Every row gives one point. The points of each table are mixes of a few directions, plus a little noise. How many directions does each table use, and how many do they share? Where both have some left over, give the other angles between the two spaces (their principal angles), to ten degrees, smallest first.
In the rows, 128 means zero.

First (7 x 2)
[[142 139]
 [138 132]
 [108 110]
 [123 125]
 [224 207]
 [ 52  66]
 [108 112]]
Second (6 x 2)
[[123 132]
 [194  70]
 [104 149]
 [164  96]
 [ 45 199]
 [136 120]]
Directions: first 1, second 1, shared 0; angles 80

First (5 x 3)
[[ 87  78 190]
 [127 127 129]
 [ 93  85 180]
 [158 165  81]
 [175 185  58]]
Second (7 x 3)
[[105  99 165]
 [201 219  17]
 [106 102 160]
 [112 108 154]
 [ 94  85 178]
 [152 158  91]
 [126 125 133]]
Directions: first 1, second 1, shared 1

First (8 x 6)
[[176 121 119 198 133 111]
 [178 136  85 152 166 100]
 [113 144 152 116  89 121]
 [222  84 131 148 145 106]
 [117 128 164 102  88 131]
 [ 84 146 126  61 129 138]
 [ 62 128 141 101 123 163]
 [ 71 138 107 145 152 156]]
Second (7 x 6)
[[122 126 138 130 137 116]
 [135 130 116 126 117 143]
 [139 131 110 125 112 151]
 [ 71 111 224 143 214   7]
 [138 131 112 126 113 148]
 [140 132 107 125 109 155]
 [151 135  89 122  93 176]]
Directions: first 4, second 1, shared 0; angles 90

First (7 x 9)
[[148 116 113 145 146 171  91 157 127]
 [156 109 103 155 155 194  70 170 125]
 [ 76 161 176  80  81   7 230  53 132]
 [161 107  97 159 160 209  58 178 123]
 [141 120 119 138 139 151 107 143 127]
 [126 130 131 126 126 121 133 124 128]
 [ 90 154 164  93  89  41 204  73 130]]
Second (10 x 9)
[[117 189 121 130 108 207 149 155 220]
 [ 69 213 146  86 162 188 126 152 192]
 [142  80  91  58 109 125 114 113 108]
 [128 113 188 157 137 110 122  96 118]
 [116 172 164 224 153 137 158  74  98]
 [126 160 197 222 133 158 157  62 138]
 [114 144  53  76 143 110 118 193 111]
 [147  79 132 126 126  65 106 165 104]
 [151  84 120 123 113 102 122 122 104]
 [171  47  69  77  95  80 110 149  88]]
Directions: first 1, second 5, shared 0; angles 70

First (11 x 12)
[[ 97 145 186  91 136 121 140  81  94 122 122 128]
 [162 151 105  78 114 182 113  57 188 140 152  72]
 [166  54  78 176  94 174  76 189 111 151 104 116]
 [ 75 201 149 127 136 102 137 131  63 141  85 165]
 [ 63 176 106 114 147 101 136  80  61 166 104 163]
 [194  92  99 127 108 147  84 158 225 139 158  78]
 [163  43 133 183 110 135 105 216 123 111 123 132]
 [130 110 137 159 141 155 222 118 102  48 143 165]
 [ 86 205  84 154 149  92 165 144  97 133 104 185]
 [153  69 109 133 150 113 172 107 194  93 192 122]
 [115 164 224  64 121  88  57 127 150 168 115  84]]
Second (8 x 12)
[[190 171 118 127 105 195 162  99 191  73 136 161]
 [144 129 102 137 129 160 160 122 141 103 142 106]
 [131 146 133 133 133 120 147 157 145 111 135  99]
 [177 101  70 123 103 225 151  26 136 103 136 184]
 [137 106  76 148 140 164 184 132 129  97 158  65]
 [ 75  87 163 108 127  64  39 106  61 209  93 186]
 [ 60 136 200 124 152   7  71 216  92 183 107  96]
 [112 147 163 124 133  85 107 163 128 143 117 125]]
Directions: first 6, second 3, shared 2; angles 70

First (11 x 14)
[[158 101 130 217 173 113  68  64 225  94 194 213 194 189]
 [127 174 105 145 122 114 106  91 127 105 163 179 158 122]
 [ 34 106 111 116  93 192  96 195  61 139 133  53 146 138]
 [105 137 118 120 114 134 123 139 100 127 127 114 123 118]
 [138 135 134 115 123 113 142 144 109 138  95 104  85 107]
 [102 155 119  54 105 210 179 138 121 144 175 143 249 150]
 [159  41 151 130 174  96 160  76 177 108 129 153  92 126]
 [183  95 168 135 158 131 152 143 192 154 104 121 132 164]
 [149 159 125 139 125  91 122 124 117 126 103 130  83 105]
 [128 155 125 121 109 106 128 156  86 139  85  92  66  95]
 [124 151 121 115 113 109 134 139  90 131 100 108  82  95]]
Second (9 x 14)
[[ 72 138 114 127 113 168 104 150 102 124 160 110 170 134]
 [119  91 128 131 127 128 123 138 120 129 115 107 106 135]
 [173 176 133  79 144 146 191  80 174 126 173 202 218 130]
 [118 176 108  85 106 141 154 110 100 122 153 157 168 107]
 [174 193 139 127 140 140 142 121 178 141 150 171 199 147]
 [176 135 146 202 153  44  84 135 145 126  66 104  10 103]
 [115  95 136 132 152 131 132 111 147 114 150 134 136 124]
 [110  72 116  95  74 172 137 178  78 160  87  74 115 177]
 [ 96  76 130 174 146  83  86 131 107 106 103  87  33  95]]
Directions: first 5, second 5, shared 4; angles 40

First (10 x 20)
[[151 105 161 191 112 167 134 142 137 159 139  97 138 176 168 115 172 151
   57 175]
 [160 113 135 150 155 137 122 140 148 156 131 129 121 126 169 139 137 116
  143 123]
 [131 108 155 110 124 127 127 133 118 143 124 144 109 118 128 125 117 115
  156 135]
 [144 110 147 134 135 136 126 137 132 150 129 133 118 127 148 131 131 120
  142 134]
 [ 74 167  92  65 106  93 132 103 102  70 116 143 133  98  54 124  88 128
  152 101]
 [119 142 106 101 140 108 124 121 128 111 122 139 126 103 112 139 107 116
  162 102]
 [131 128 126 113 139 119 124 128 130 130 126 138 119 113 127 135 116 118
  155 116]
 [128 103 178 197  72 180 144 138 115 149 142  86 148 204 146  94 184 172
    7 208]
 [ 84 187  55  91 128  90 128  99 123  60 123 126 151 106  69 136 101 136
  135  82]
 [160 117 127 128 165 124 117 137 147 151 127 140 114 109 161 145 123 107
  171 107]]
Second (11 x 20)
[[121  83  94  90 107  99 117 135 108 109 129 163  83 115 140 125 107  88
  185 134]
 [112 161 157  72 102 138 120 153  92 126  98 168 152 127  65 115  80 136
  144 118]
 [161 120 110 155  77 141 114 157 161 124 150 108 113 160 164 104 165  96
   18 163]
 [141 131 129 134 139 134 124 137 134 138 127 129 136 129 139 132 129 130
  129 121]
 [168 127 128 157 161 150 115 159 140 160 121 137 148 146 166 142 130 139
  144 112]
 [148 132 117 135  93 132 118 143 154 122 143 117 116 138 142 113 146  99
   55 144]
 [102 142 141 117 127 126 140 107 118 120 125 121 136 121  96 126 125 145
  128 129]
 [ 96 133 149 114 110 136 137 123  90 119 115 135 145 140  93 119 114 158
  133 139]
 [109 180 167 128 228 127 153  83 132 150 103 117 173  79  85 171 103 183
  217  62]
 [107 138 126 167 162 108 154  61 174 113 155  60 114  96 132 145 173 137
   95 124]
 [137  57  87 138 100 119 116 149 106 122 137 149  91 160 179 118 136 105
  157 159]]
Directions: first 3, second 5, shared 2; angles 60

First (11 x 32)
[[124 223  63 127 146  98 156  93 108 143 159 112 133 100 114 193 130 141
  142  58 115 152  92 120 176  72  99 157 189 171 156 122]
 [128 128 169 126 144 185  80 168 116 128  84 111  95 141  93 151 157  89
   69 138 144 130 174 142  87 158 161  58 106  67 127 127]
 [137  65 153 130 122  94 156 114 137 122 118 148 145 138 158  66  92 153
  167 169 126  97 122 133 128 139 135 143 111 141 108 149]
 [140 172 111 117 131 167  92 177 132 142 158 128  98 102 126 164 131 122
   86 111 141 142 118 114 123 138 112 108 121 127 114  98]
 [122 176 111 134 157 105 153  87  98 131 108 107 133 130  99 170 140 122
  140  89 116 134 130 140 150  90 138 120 172 131 160 144]
 [155   7 203 125 124 110 142 148 142 121 101 165 132 144 176  23  69 158
  160 222 139  67 139 139 104 178 161 107  70 125  72 158]
 [103 116 118 140 110 115 139  88 132 116 117 117 154 151 114 125 161 116
  146 119 116 144 141 130 126 111 127 161 142 122 161 133]
 [149 192  92 107 117 202  61 227 151 147 199 134  78  79 139 179 128 119
   53 107 149 158 107 100 117 157  89 107 101 131  94  67]
 [121  41 156 138 100  92 157  97 148 110 116 147 163 157 156  51 114 147
  176 177 119 108 132 131 121 141 135 166 107 136 123 148]
 [117 167 120 123 122 189  73 168 133 128 131 110 103 124  98 180 175  89
   65 104 139 163 150 120 103 140 124  99 119  93 144  98]
 [118 121 110 140 135  48 197  43 112 124 115 128 173 140 134 107 112 156
  202 115 104 115 109 137 169  81 128 176 172 166 157 163]]
Second (8 x 32)
[[128 130 126 127 126 133 123 132 130 128 131 128 127 127 128 130 130 126
  124 128 129 130 128 127 127 130 127 128 126 128 127 125]
 [131  98 150 137 157  55 194  56 100 125  81 129 157 147 129  94  97 153
  195 141 112  88 128 151 154  98 160 133 157 145 137 182]
 [130 110 141 134 146  84 168  85 111 127 100 128 146 140 129 106 109 144
  169 135 118 103 128 142 143 110 148 131 145 138 133 161]
 [129 112 139 132 142  91 161  93 113 127 105 128 143 138 129 111 113 141
  161 134 121 108 128 141 141 113 144 130 143 137 133 155]
 [126 139 119 125 117 155 104 155 138 129 145 128 117 121 127 141 140 119
  104 123 133 143 128 119 118 139 116 126 118 123 125 108]
 [125 167  98 117  90 223  41 220 165 131 189 128  89 103 126 172 169  95
   41 111 149 181 127  98  93 167  86 121  91 107 117  58]
 [124 174  93 114  83 240  26 235 171 132 199 128  84  99 127 181 175  89
   26 108 153 189 128  92  87 174  80 120  84 102 114  45]
 [131  93 155 138 161  45 205  45  96 124  75 128 161 149 130  89  91 157
  205 143 109  82 129 154 158  94 164 133 161 148 139 190]]
Directions: first 4, second 1, shared 1
